Rows are points. Each copy is the shape, with its points in the same order, stretched, turned, moved and blurred by noise. Say if it was mirrored as well.

Shape (7 x 2):
[[ 0.33 -0.26]
 [-0.04 -0.31]
 [-0.40 -0.15]
 [-0.32  0.30]
 [ 0.06  0.49]
 [ 0.17 -0.31]
 [ 0.02 -0.15]]
Copy 1 (7 x 2):
[[ 0.03 -0.37]
 [-0.24 -0.19]
 [-0.37  0.09]
 [-0.08  0.35]
 [ 0.28  0.25]
 [-0.11 -0.30]
 [-0.12 -0.13]]
Copy 1 is: only turned
Copy 2, 7 rows:
[[-0.10  0.48]
 [-0.36  0.15]
 [-0.32 -0.27]
 [ 0.12 -0.39]
 [ 0.50 -0.12]
 [-0.27  0.33]
 [-0.18  0.14]]
Copy 2 is: mirrored

Shape (7 x 4):
[[ 0.07  0.20 -0.09  0.15]
 [ 0.65 -0.07  0.04 -0.19]
 [ 0.09  0.16 -0.31  0.04]
 [ 0.41  0.08 -0.12 -0.47]
 [-0.18 -0.49 -0.41 -0.13]
 [-0.32  0.19  0.04 -0.15]
 [ 0.31  0.24  0.07  0.42]]
Copy 1 (7 x 4):
[[-0.18  0.19  0.07  0.09]
 [ 0.41  0.08  0.19  0.43]
 [-0.16  0.24 -0.16  0.12]
 [ 0.48  0.21 -0.17  0.09]
 [-0.05 -0.32 -0.53  0.00]
 [-0.06  0.31 -0.07 -0.44]
 [-0.29  0.23  0.41  0.37]]
Copy 1 is: only turned
Copy 2:
[[-0.05 -0.26  0.03  0.09]
 [ 0.64 -0.41 -0.13 -0.16]
 [-0.06 -0.22 -0.17  0.17]
 [ 0.37 -0.19 -0.34 -0.27]
 [ 0.15  0.48 -0.02  0.32]
 [-0.22  0.16  0.15 -0.14]
 [ 0.09 -0.60  0.18  0.12]]
Copy 2 is: mirrored

Shape (12 x 6):
[[ 0.45  0.21 -0.52  0.03  0.14  0.21]
 [ 0.21 -0.03 -0.09 -0.12  0.33 -0.47]
 [ 0.35 -0.26  0.32  0.02 -0.16 -0.01]
 [-0.17  0.09 -0.19  0.05  0.27 -0.01]
 [ 0.01  0.32 -0.46 -0.32  0.19  0.35]
 [ 0.14  0.04  0.13 -0.14  0.31 -0.17]
 [-0.18 -0.04 -0.02 -0.08 -0.40 -0.52]
 [ 0.07  0.05  0.13  0.30 -0.61 -0.21]
 [ 0.15  0.06 -0.16  0.10 -0.05  0.24]
 [ 0.21 -0.48 -0.17  0.24  0.46 -0.35]
 [-0.25  0.12 -0.20  0.24  0.33 -0.19]
 [ 0.33 -0.05 -0.17 -0.18  0.30  0.20]]
Copy 1:
[[ 0.29 -0.09 -0.34 -0.10 -0.39  0.25]
 [ 0.22  0.44 -0.20  0.01  0.07 -0.07]
 [ 0.24 -0.14  0.33  0.16  0.00 -0.33]
 [-0.14  0.14 -0.27  0.14 -0.03  0.24]
 [ 0.06 -0.05 -0.23 -0.07 -0.17  0.63]
 [ 0.22  0.24 -0.12  0.21  0.17  0.09]
 [-0.24  0.07  0.14 -0.32  0.31 -0.36]
 [-0.13 -0.45  0.12 -0.17  0.12 -0.46]
 [ 0.05 -0.25 -0.06  0.05 -0.20  0.11]
 [ 0.10  0.55 -0.18  0.24 -0.33 -0.32]
 [-0.25  0.22 -0.49  0.19  0.04  0.18]
 [ 0.33  0.13 -0.03  0.16 -0.24  0.23]]
Copy 1 is: mirrored
Copy 2:
[[-0.02  0.42  0.28  0.23  0.12 -0.35]
 [ 0.13  0.01 -0.48 -0.13  0.11 -0.02]
 [-0.05 -0.45  0.20  0.27 -0.11  0.05]
 [-0.20  0.31 -0.21 -0.12 -0.06  0.02]
 [ 0.03  0.53  0.25 -0.29 -0.11 -0.23]
 [ 0.11  0.04 -0.22 -0.13  0.04  0.18]
 [-0.32 -0.37 -0.23 -0.35  0.10 -0.33]
 [-0.62 -0.49  0.40  0.19  0.14 -0.35]
 [-0.23  0.18  0.30  0.20 -0.11 -0.19]
 [-0.03  0.10 -0.71  0.24 -0.20 -0.02]
 [-0.35  0.38 -0.36 -0.15 -0.01 -0.05]
 [ 0.23  0.28  0.03  0.06 -0.16 -0.03]]
Copy 2 is: only turned
Copy 3 (12 x 6):
[[-0.26  0.28 -0.20 -0.51  0.20 -0.32]
 [-0.60 -0.17  0.38 -0.39  0.11  0.00]
 [-0.38  0.06  0.13  0.27  0.15 -0.15]
 [-0.02 -0.28  0.11 -0.36  0.11  0.05]
 [ 0.10  0.24 -0.27 -0.51 -0.12  0.12]
 [-0.31 -0.01  0.32 -0.18  0.07  0.05]
 [-0.33 -0.61  0.10 -0.10 -0.37  0.01]
 [-0.20 -0.37  0.00  0.11 -0.19 -0.45]
 [-0.04  0.08 -0.16 -0.15  0.17 -0.21]
 [-0.69 -0.41  0.29 -0.37  0.69 -0.03]
 [-0.03 -0.49  0.26 -0.42  0.22 -0.09]
 [-0.30  0.33 -0.06 -0.25  0.25  0.02]]
Copy 3 is: mirrored
Copy 4:
[[-0.20 -0.27  0.62  0.49  0.45  0.24]
 [ 0.41 -0.42  0.29  0.11  0.12 -0.04]
 [ 0.06 -0.17  0.34  0.21 -0.54 -0.04]
 [ 0.03  0.00 -0.08  0.06  0.26  0.14]
 [-0.59 -0.20  0.33  0.03  0.63 -0.07]
 [ 0.21 -0.17  0.23 -0.20 -0.03 -0.09]
 [ 0.13 -0.15 -0.10  0.48 -0.11 -0.52]
 [ 0.10  0.22  0.07  0.66 -0.41 -0.32]
 [-0.22  0.02  0.26  0.31  0.03  0.16]
 [ 0.59 -0.50  0.11  0.36 -0.13  0.61]
 [ 0.36  0.14 -0.19  0.14  0.20  0.19]
 [-0.20 -0.42  0.48  0.03  0.15  0.21]]
Copy 4 is: mirrored
